Each row of a before or after table is a point. The points were changed in one or more steps. Then noise was added and the rows were shuffled. The steps act on columns, c1 being the first. Write out the steps. A step turns or swaps two columns, mirrors them in a line or flattens them onto one, adds a multiple of one to another, or multiplies or shifts one. Angles are multiples of 10 degrees, from the lower column toward the higher: turns from -170 to 170, lines from 10 to 170 but not 90. Use the fewest steps. Two steps may share a column if one is a turn and the other turns, adds or multiplies; they go together, in the order done. Otherwise the lowest column goes first.

Before, 10 rows:
[[-32  12  -5]
 [ 55 -58 -22]
 [  7 -59 -68]
 [-58  29  15]
 [  5 -36  26]
 [ 45 -32 -48]
 [-19  30   4]
 [-35 -33  38]
 [ 22 -16 -13]
 [ 14 -55 -64]]
After, 10 rows:
[[ 14  30 -78]
 [ 10 -32  -1]
 [ -1  72 -41]
 [ 19  27 -83]
 [ 57   0  24]
 [-19  42 -56]
 [ -6  23 -17]
 [ 19 -57  25]
 [ -8 -30  15]
 [ 30  32  12]]
Steps: turn c2 and c3 by 20 degrees; turn c1 and c2 by 130 degrees

Before:
[[-29   8 -12 -26 -18 -13 -17   1  67]
 [-22  16  -4 -36  -9   6  -9  15 -32]
 [-30 -21  27 -47 -13  -4 -20 -13 -23]
 [ 36   2  32  17 -10   8  -9   0 -34]
 [ 28 -51 -12   9  14  11 -26   2  15]
 [ -1 -45 -14  15 -28 -95  56 -15 -18]
 [-23  47   2   9   0 -26  12 -44   0]
 [-16 -20  -8  20 -25  13  24   4 -24]
 [-22 -18   2   9 -29 -44 -19  21 -38]]
After (9 x 9):
[[  5   2  40   0 -10  37 -47   0  -6]
 [ 36 -19   8   3 -27 -35 -54  23   5]
 [ -9 -19   2 -56 -12 -30 -38 -14  11]
 [  0 -50  -5  15  13  30  12   1  31]
 [-21 -19   2  21 -26 -11 -19   3 -28]
 [  2   8 -23 -15 -20 -33  74  -1  38]
 [ 87 -44  -5  18 -30 -37   2 -14 -57]
 [-15  15 -22 -28  -9 -21 -42  15  -1]
 [ 17  46   7   7   0 -30   6 -44 -10]]
Steps: turn c1 and c6 by 70 degrees; turn c3 and c4 by -30 degrees; turn c7 and c9 by -70 degrees; multiply c7 by 1.3

Before:
[[ 36  -4 -11  11  22 -13  11   9 -19  24 -31  17 -11  -9]
 [-92 -10   2 -18  -9 -11   4  -9 -28   3 -31 -15 -28  14]
 [ 35 -14   1  15  -2 -16  10  -9 -18  -2 -17   6 -47  25]
 [ 37  16 -14 -68  -4 -18 -13 -19  10  14 -32   7  -8  34]
 [ 22  18  12  10   3  -7   6 -26  12  16 -44  15 -42  19]
 [ 33  -8  -2  -5   8   3  -3  43   8  12 -33  95  -6  -4]
 [ -5   4 -13 -33  16  26  -2  -7  14   4  10 -13 -27  20]
 [ 34   7  31  14 -13   7 -46  10   0   4 -15   3  -4  -3]
 [-34 -10  18   2   0  16 -15 -21 -34  28   1  -7  -6  28]
 [-33  -8   2 -28 -13 -14   6 -18  11  15  61  24 -18 -45]
 [ 32 -19   5 -57   7   9  12 -21   8   8 -40   2 -15  16]]
After (11 x 14):
[[ 36 -12  -1  64  -7 -11  19   7 -18  -1  -4  15 -38  26]
 [ 33  -8 -11  64  13 -13  10  18 -29  -6 -19  18 -12  -6]
 [ 38  21 -21 -17   0 -14   5   9  12  19  -7  10   3  32]
 [ 31   3  32  66 -14  -7 -13  13   4  23 -20  -4  15  -2]
 [ 36 -21   6  -5  10   2   9  12   7   0 -15   1 -14  19]
 [-89  -6   2  27 -21   5  11  13 -21  18 -17  -4 -14  16]
 [ -4   5 -12  17  19  17  12  -8   7 -20  10 -17 -13  19]
 [ 23  14  10  61   9  -9  19  12   8  16 -18  14 -32  20]
 [-37  -8  13  52  -8  12  -2 -10 -33  32  13  -9   4  30]
 [-32  -7   4  24  -8 -16   9 -37  16  33  47  20 -17 -45]
 [ 36  -8   1  49   6 -47   3  34   3  -6 -38  58  -2  -1]]
Steps: shift c4 by 50; add -1.5 times c5 to c10; turn c5 and c9 by -20 degrees; flatten c6 and c12 onto the line at 130 degrees; flatten c7 and c13 onto the line at 120 degrees; flatten c8 and c11 onto the line at 130 degrees
